Each row of a before or after table is a point. The points were changed in one or more steps. Then noise was added and the rows were shuffled. The steps act on how far a point lies along the listed directions, d1 being the first. What was done? A step turns or swaps two directions, mirrors them in a line or flattens them onto one, adds a multiple of one to another, or multiplies one. Angles are multiples of 10 degrees, from the lower direction toward the higher: turns from -170 to 170, lines from 10 to 170 but not 90. Use the fewest steps. Two steps may share a direction if one is a turn and the other turns, adds or multiplies; they go together, in the order done. Otherwise the lowest direction goes first.

Directions:
(1): [18 44]
(2): [-44  18]
Before, 8 rows:
[[-51  15]
 [ 24  10]
 [-65  38]
 [-22  20]
 [  5 -12]
 [ 27 -22]
 [ -4  42]
 [ 42  41]]
After, 8 rows:
[[-79   2]
 [  6  -9]
 [ 35  -8]
 [-61  -9]
 [-28   6]
 [ 49  52]
 [ 28  17]
 [ -9  32]]
Steps: add -0.5 times d2 to d1

Directions:
(1): [ 34 -37   5  61  24  36 -29 -10]
(2): [-48 -44  -7 -35   1   9 -56 -15]
(3): [ -6  10 -41 -24  17  73  32  -8]
(4): [ 10  40 -34   5 -13  10 -52  56]
(5): [ 19  26 -17 -19  74 -29 -19 -26]
(6): [ 62  -5 -13 -34 -44   0 -17 -39]
Before (12 x 8):
[[ 40  16 -22   5 -12  31  -2  12]
 [ -6  -1  13  17 -10  -1 -13  14]
 [ -9  10  16  17  -5 -13  10  23]
 [-13  -3  18  -2  -5  -3   1   6]
 [  1 -13  18  20  -9 -17  -7  -7]
 [ 29  -4 -10  15  14  -4 -58  -4]
 [ 13   0  13   7 -13 -29   9 -15]
 [ 13  -7  21  39  19  -2 -14 -14]
 [  8  12 -23 -40  22   7 -11 -19]
 [-16  22 -15  -9  34  19  -8   9]
 [ -3   8 -20 -15  -5  12 -17   9]
 [ 34  13   8  22 -14 -10 -23  18]]
After (12 x 8):
[[-12  39 -29  -7  29  22 -29  32]
 [-14  -8  22  -3  -4  -5   8  -1]
 [ 47  43 -46   9 -21  38 -37  49]
 [ 40  40 -15  25 -23  -3 -57  55]
 [ -8  15  12  18  -7 -11   3  29]
 [  9  17 -27 -40  21   8 -15 -14]
 [ 36  24 -35  19   5   3 -94  35]
 [ 10 -17  28  38  21  -5  -1 -27]
 [ -2 -22  27  18  -6 -19   5 -20]
 [ -3   9   5  19 -14   1 -26  28]
 [  9 -16  26   5  -8 -34  29 -35]
 [  2  31 -38 -12 -13  18 -46  40]]
Steps: multiply d4 by 3

Directions:
(1): [ 23   1   8  48 -67  38 -34  15 -25 -24  29  35]
(2): [ 27  25 -52 -62 -20 -31 -26 -25 -48 -20   9   3]
(3): [-19 -19   2 -42  19   4  18  67 -22  20  36  60]
(4): [-17 -30  34  35  -8 -86  -3  -3 -48   7   7  -4]
Before (11 x 12):
[[  9  11  -1  30   3  84  -5  -8  46  -1 -36 -17]
 [  9  15 -13 -53  32 -63  11 -39 -26   9 -22  -3]
 [-14 -32  45  31  21  50  32  55  44  40  -5  33]
 [ 14  -8  11 -30   7 -53  -3 -26 -25   7 -20 -47]
 [  7 -31   9  53 -20 -66 -10 -39 -15 -12 -30 -34]
 [ 27  18   4  17 -53 -14 -19 -11   1  -6  -2  -1]
 [  7  22 -23 -45  25  95  26  27  53  13  -6  19]
 [  7  -8  12  19 -83  10 -42  -7 -32 -13  17  19]
 [-56 -27  16 -27  81  10  25  18  23  17   3  -7]
 [ -4 -16  51  56 -37  20 -20   1   5 -11  -6  -1]
 [ 21   8 -51 -79  15 -76  -8 -13 -54  10  -2 -14]]
After:
[[ 26  32 -43 -61  -3  91   6  16  26  -3   3  27]
 [ -8 -11  -8 -11 -21  41 -36  31 -44 -28  54  51]
 [  2 -13 -10 -62  18  16  18  67 -17  33  24  66]
 [-14 -53  40  69   1 -46  12   2   1   7 -22  -9]
 [-32 -13   9 -41  25 -42  16 -34  23  25 -36 -46]
 [  0   6  16   3   6 -28  17 -10  37  20 -27 -26]
 [ 23 -19  43  43 -41  -6 -22 -10 -21  -4  -7 -28]
 [-38 -27  40 -24  39 -19  23  25  15  25 -17  -1]
 [-14  -3   1 -10  35  77  19  37  41  19 -22  13]
 [ 51  16 -15  42 -64 -26 -45 -56 -36 -27 -14 -40]
 [ 32  17  17  51 -49  -5 -28 -44 -24 -21  -6   9]]
Steps: multiply d1 by -1; turn d2 and d3 by -70 degrees
